Every row gives one point. Each copy is the shape, with its points in the same order, stretched, turned, moved and blurred by noise. Is it also mirrored, or only turned?
In the rows, zero is written as 100.

Shape, 6 rows:
121	106	103
141	94	75
126	47	87
85	82	126
136	66	99
8	110	114
Copy 1:
116	103	105
113	97	73
112	56	88
105	77	142
125	72	90
50	88	184
Copy 1 is: only turned
Copy 2:
113	110	118
144	93	112
117	40	109
74	89	105
116	63	122
45	120	49
Copy 2 is: only turned
Copy 3 (6 x 3):
109	131	110
130	138	79
163	98	85
107	89	134
151	119	98
33	46	134
Copy 3 is: only turned

Shape (9 x 4):
130	67	105	143
102	109	72	79
76	77	98	84
67	67	133	55
132	114	115	145
61	139	95	124
77	91	172	135
100	127	97	111
74	155	105	126
Copy 1:
133	102	144	123
96	94	79	89
103	131	93	72
90	134	108	41
97	74	155	137
54	120	96	142
62	128	170	113
75	87	106	113
40	98	100	139
Copy 1 is: mirrored
Copy 2, 9 rows:
104	139	101	154
114	95	71	82
99	137	104	75
103	149	141	38
96	78	110	155
51	69	82	87
54	118	164	110
93	67	91	103
60	43	86	91
Copy 2 is: mirrored
Copy 3 (9 x 4):
143	82	116	157
65	108	58	135
88	80	70	98
60	71	101	63
132	122	133	167
114	166	81	119
141	126	160	68
104	136	95	138
113	174	93	128
Copy 3 is: mirrored

Shape (8 x 4):
107	103	34	63
86	143	116	93
116	125	129	78
108	111	110	65
126	50	149	130
67	125	147	15
121	134	107	84
141	70	143	103
Copy 1:
148	43	90	80
62	111	66	85
72	109	87	66
85	85	94	64
90	140	148	109
23	54	90	37
87	107	76	71
96	129	138	80
Copy 1 is: only turned
Copy 2 (8 x 4):
54	71	129	108
95	118	95	72
113	106	115	82
105	84	116	85
166	86	86	150
110	65	103	14
97	113	123	88
157	90	116	130
Copy 2 is: mirrored
Copy 3 (8 x 4):
51	38	54	85
68	112	134	115
118	102	124	103
101	98	104	84
143	171	76	118
103	118	132	28
101	81	123	114
154	130	91	109
Copy 3 is: mirrored

Shape (12 x 6):
83	135	108	134	133	74
96	118	163	74	84	115
90	115	104	67	129	76
71	96	98	132	119	120
130	111	85	76	139	119
86	148	84	70	119	76
107	108	93	88	125	51
115	103	118	79	139	116
74	100	133	122	131	78
102	123	94	185	123	116
80	98	98	99	104	73
79	136	109	79	32	116
Copy 1 (12 x 6):
59	60	88	148	139	135
60	146	150	116	114	101
54	89	107	82	133	118
108	85	69	134	136	84
114	109	90	85	136	145
38	90	75	98	120	133
70	46	113	82	114	141
102	110	121	90	151	126
74	60	121	126	150	96
126	62	67	184	132	125
69	59	92	94	112	99
56	151	87	122	54	79
Copy 1 is: mirrored
Copy 2:
116	134	72	130	152	73
113	121	136	108	59	101
108	134	81	77	124	109
76	89	78	136	128	106
134	75	103	75	141	133
136	139	56	76	125	107
119	124	79	75	138	71
109	98	122	93	127	125
78	129	100	125	133	75
111	79	74	173	146	67
96	116	69	96	112	85
128	102	70	104	37	97
Copy 2 is: only turned
Copy 3 (12 x 6):
74	94	91	107	148	139
34	121	101	102	79	92
63	90	72	85	130	85
91	93	74	143	109	131
108	128	84	105	127	70
75	112	54	65	132	107
91	78	96	75	142	99
77	118	93	131	118	69
55	76	96	130	130	122
115	114	117	149	135	168
81	71	85	97	104	112
76	127	71	56	38	139
Copy 3 is: mirrored
Copy 4 (12 x 6):
108	100	117	53	100	60
59	126	147	110	63	115
103	131	112	106	120	79
89	104	85	41	90	112
141	123	128	90	132	124
130	155	114	98	100	66
122	103	100	112	115	60
102	121	138	92	128	120
67	89	109	73	106	77
131	67	113	5	82	93
101	110	82	97	95	79
94	156	106	106	16	100
Copy 4 is: mirrored
